Rows are points. Examples show where two turns around zero, p and q, send a point. Where does a point land after both, in the order given? Backwards means that the second turn is done in reverse. Each puzzle has new turns, and all numbers are rounded.
(in the rows, 128 means zero)

Turn p:
[177 167] => [110  68]
[125 128] => [130 130]
[149 117] => [104 125]
[ 60 101] => [169 189]
Turn q:
[121  92] => [123 164]
[ 54 133] => [200 146]
[115 124] => [139 136]
[179 135] => [ 82 105]
[171 156] => [96 88]
Where do these land?
p, then q: [ 86 110] => [117  84]
p, then q backwards: [185 120] => [185 136]
p, then q: [ 92 107] => [123  87]
p, then q: [149 175] => [103 173]

Turn p:
[147 151 168] => [115 104  87]
[127 168  75] => [171  93 165]
[ 84 114 170] => [ 66 135 132]
[154  79  98] => [161 181 130]
Turn q:
[108 105 105] => [ 94 121 112]
[182 108 123] => [137 184 116]
[167 132 161] => [172 154 125]
[121  98 152] => [139 120  91]
[ 63 196 100] => [ 99  63 195]
Where do these land?
p, then q: [ 77 166 165] => [107  80  76]
q, then p: [194 105 145] => [172  72 119]
p, then q: [102 149  91] => [166 130  96]
p, then q: [139  92 111] => [147 134 164]

Turn p:
[ 74  90 126 177] => [101 163 146 195]
[105 156  91 147] => [ 87 143 158 113]
[160 156 168 116] => [152  75 126 114]
[198  87 157 111] => [213 122 107 124]
[104 152  98  89] => [ 87 135 103  93]
Turn q:
[129 132  65 157] => [175 113 138  81]
[130 118  58 107] => [155 149 171  78]
[143  50 126 125] => [133 197  93 109]
[134 145 165 129] => [102 111 115 151]
[147 164 146 124] => [ 97  96 132 131]
[ 84 159 208 126] => [106 103 120 218]
Where do these land?
p, then q backwards: [ 91 141  87 160] => [142 125 139  65]
p, then q: [126  96 113 170] => [114  81 106 141]
q, then p: [143 120 180  60] => [ 57 104 150 166]
q, then p: [115 190 168 125] => [136 157 138 196]
q, then p: [192  94  94  96] => [80 97 74 93]
q, then p: [101 127 125 157] => [159 140 147 118]

Turn p:
[162  97 138  97 146  81] => [134  62 139 104 135 106]
[ 87 165 151 118  92  92] => [153 173 133 109 146  74]
[188 120 103 111 155 185] => [ 64  96 135 135  90 172]
[129 174 104 148 168  71] => [140 111 141 190 125  69]
[ 48 110 146 118 150 152] => [125 157  65 128 186 137]
[128 120 163 138 139 133] => [141 122  96 117 114 129]
[153 110  91 167  46 182] => [140 176 186 114  99 210]
Turn q:
[155 111 141 114  89  72] => [138 151 153 121 174  78]
[ 81 176 157 176 113 130] => [ 90 139 136 203 106 137]
[155  84  64 162 137  98] => [129 112  68  94 127  65]
[101 129 146  64 178 102] => [164 113 119 134 189 182]
[182 118 164 169 159 154] => [156  73 160 131  81 103]
[120  90 146 115  88 159] => [ 86 127 166  92 132 134]
[ 94 134  73  76  94 180] => [ 95 183 106  75 117 185]
[137 183 133 148 166 128] => [166 126 115 175  96 140]
Where do these land?
q, then p: [130 142  55 173 170 168] => [123 156 216 123 158 167]
p, then q: [158 157  97 139 175 176] => [ 49 132 116 150 106 123]
p, then q: [164  59 157 126 116  87] => [150 103 160  50 151 122]
q, then p: [107 180 147 105 133  95] => [128 135 110 172  75 136]
p, then q: [164 122 138 150  88 121] => [134 147 181 110 126 123]
p, then q: [129  82 113  88  90 107] => [159  90 155 111 154 170]
p, then q backwards: [140 153 107 174 181 162] => [ 85 180 131 176 147 136]
p, then q: [ 65 163 200  74 100 132] => [190 190  73 144 174 159]
p, then q backwards: [ 96  93 137 123  99 104] => [148 113 126  78 138 104]

Turn p:
[151 121 125  83 135 187 149 153] => [101 182  84 139 111 119  98 115]
[139 184 164 156 122 130 162  74] => [135 111 182 110 117 175  86  85]
[115  84 156 154 139  78  93 177] => [120 108 114 113 168 145 179 195]
[ 88 178  85 152 167 145 162  81] => [150 127 161  96 133 103 134  36]
[204  97  79 101 154  75 102 103] => [ 92  79 108 209  94 128 181 116]
[ 96 134 189 125 156 141 143  69] => [140 149 164  72  83 173 137 111]
[100 116 159 169 108 148 151 147] => [149 125 113  76 152 143  99 145]
[136 121  81 127 157  73  98 157] => [105 102 126 163 161  98 187 134]
[111 106 126 151  99 170  63 181] => [184 165  90 146 173 121 129 179]
[173 106  69 101  51 142 133 100] => [148  92  98 190  78  84  76 132]
[ 96 161 175  89 119 118 155 166] => [ 83 166 167  92 139 119 101 159]
Turn q:
[195 132 109  90 147  52 104 143] => [ 78 145 128 102  79 126 214 120]
[114 157 105 177  64 119 128 169] => [133 133  70 148 154  55 123 125]
[186  67  93  85 180  65 176 114] => [ 79 192 176  77  50 146 151 161]
[130 122 173  74 130 100 171 107] => [108 172 193 125 147 148 140 103]
[ 72 169 118 134 165 179 112 111] => [139  91  90 123 162 184  83 118]
[129 117  89 108 132 205 112 113] => [104  71 129 154 108 151  77 150]
[ 65 114 152 142 114 152  96 111] => [183 118 117 166 137 148  97  98]
[164 132 136 175 103 120 136 110] => [147 113 140  98 126  73 132 126]
[ 96 142 178 167 117 160 118 174] => [181 117 109 160 189 121 135 149]
Where do these land?
p, then q: [145 154  80 127 171 140 196 132] => [142 138 128 103  92 162  86  59]
q, then p: [129 170  94 117 200  80 117 131] => [124 173 120 122  94  57  97  92]
p, then q: [113 140 179 132 129 170 139  92] => [100  72 151 156 148 127 135 107]
q, then p: [135 136  78 189 134 112 113 135] => [109 103 121 173 121  67 132 140]
p, then q: [111 105 159  78 191 206 165 107] => [ 51  99 113 139 163 116  87  50]
p, then q: [ 68 106 106  74  77  90 124 102] => [128 192 139 161 132  79 192 111]
q, then p: [ 72 107 182 169 104 115 138 134] => [106 111 142 183 144 184 134  88]
q, then p: [183 121  98  80 118  99  76 148] => [144  86 125  63 122  89  79 139]
q, then p: [129 141 156 140  87 134  82 168] => [113  66 100 112 142 141 140  99]
q, then p: [192 100 147 173  70 135 129 133] => [ 74  65 141 121 135 149 138 183]
